Rows are points. The points of each table are mixes of a few directions, plus a little noise. Count the directions of each table, and those that both share. Where both have some left over, give the other angles between the two spaces (their principal angles), to ten degrees, smallest first.
(in the rows, 128 means zero)

First (6 x 2):
[[122 111]
 [141 163]
 [142 167]
 [140 161]
 [121 108]
 [102  57]]
Second:
[[140 160]
 [106  70]
 [109  76]
 [139 157]
 [142 167]
 [132 138]]
Directions: first 1, second 1, shared 1

First, 7 rows:
[[185 152  85  74]
 [ 81 133 101 113]
 [ 95 122 150 170]
 [116  97 148 119]
 [153 113 145 120]
 [162 157 149 191]
 [105 120 119 112]]
Second, 7 rows:
[[168 112 182 171]
 [117 134 120 130]
 [104 104 127  99]
 [136 157 135 180]
 [155 110 113  63]
 [ 90 161 113 174]
 [127 118 107  80]]
Directions: first 3, second 3, shared 3

First, 8 rows:
[[155 133 101 194 181 159 169 119]
 [145 112 104 177 134 132 159 143]
 [133 148 155 163 149 151 117 121]
 [133 153 140  46 111 146  80  99]
 [ 74 104 165 118  88  66 117 161]
 [154 154 121  76 128 164  99  98]
 [141 109 107 107  85 121 124 145]
 [ 89 110 131 145 148  88 160 138]]
Second:
[[141  99  95  91  70 112 127 152]
 [142 109  70  69 114 120 148 120]
 [113 149 194 193 141 135 103 137]
 [114 160 165 168 196 147 129 103]
 [112 136 220 217  89 126  80 170]
 [129 127 112 111 135 129 134 123]
 [140 117  73  74 136 128 152 110]
 [126 133 137 136 135 131 128 128]
 [132 109 112 110  97 119 126 141]
 [130 136 100 103 170 136 150  99]]
Directions: first 4, second 2, shared 2

First, 10 rows:
[[104 140 121 108 117 106 143 145 175 133 133]
 [114 148 117 156  97 149 192 142 104 126 123]
 [162  65 142 151 150 179  40  62 128 122 143]
 [127 150 132 120 156  76 134 162 156 137 116]
 [128 152 103 149 140 153 113 133 162 122 123]
 [155 155 155 146 173  62 158 172  72 138  97]
 [116 152 118 115 111 122 163 149 107 127 124]
 [114 132 110  95 120 139 102 121 162 123 138]
 [143  24 176 132 117 142  72  51 142 137 158]
 [120 162 105 106  97 151 164 141  66 117 127]]
Second:
[[157 130 138 199 112 175 158  93 102  96 111]
 [ 98 116 117  83  96 134 134 130 126 140 150]
 [172 125 184 153 153  68 149 123  87 112  98]
 [123 173  94 120 126 149 137 149 112 117 120]
 [146 123 139 126 118 137 113  94 135 101 125]
 [ 86 115 112  85  94 132 129 128 177 141 154]
 [132 115 119 119  95 182 118  90  92 109 140]
 [113 134 102 146 167 125  86 148 230 147 131]
 [124 119 146 122 191  49 128 197  91 188 122]]
Directions: first 5, second 6, shared 5

First (10 x 18):
[[136  95 123 115 147 115 131 114 151 152 132  85 113  78 121  95 169 118]
 [122 154 136 127 104 161 121 139 122  90 109 177  82 184 129 179 135 127]
 [125 101  98 144 141 100 131 125 135 159 143  99 167  78 150  75 129 135]
 [152 139 203  77 145 137 134 105 130 124 120  94  87 141  52 172 134 104]
 [126 154 137 156 129  94 135 136  89 143 153 130 240 137 135 115  23 149]
 [144 137 178  98 141 127 134 113 125 128 128 106 118 135  78 152 119 114]
 [132  91 113 115 144 122 128 114 157 149 127  90  94  77 126  95 189 117]
 [132 125 141 109 128 145 126 124 142 117 115 127  77 134 111 148 164 115]
 [105 122  65 161 104 146 117 149 139 111 119 174 108 136 189 115 161 141]
 [103 164  87 181  94 130 122 160  94 106 132 199 193 181 187 136  56 159]]
Second (8 x 18):
[[ 59 139 116 160 125 124 161 135 152 139  56 114 115 130 133  79 139 151]
 [201  59  79  86 157 153 137 119 128 135 167 126  98 165 154 146 143 146]
 [144 112  88 150 167 127 138 105 159 134 105 114  83 153 149 122 152 143]
 [ 34 158 110 169  76  78  99 152 114 120 129 141 151  46 149 129 147 109]
 [121 139 175  88  92 132 110 144 103 113 156 139 133  96  92 161 135  99]
 [217 135 164 103 174 134 113  88 121 119 163 115 115 173  94 189 100 115]
 [155 130 134 129 100 167 118 152 133 126 142 158 165 111 145  69 140 119]
 [ 94 153 156 138 131 105 150 127 111 137 103 113 164 148 103 133  72 144]]
Directions: first 3, second 6, shared 2; angles 90
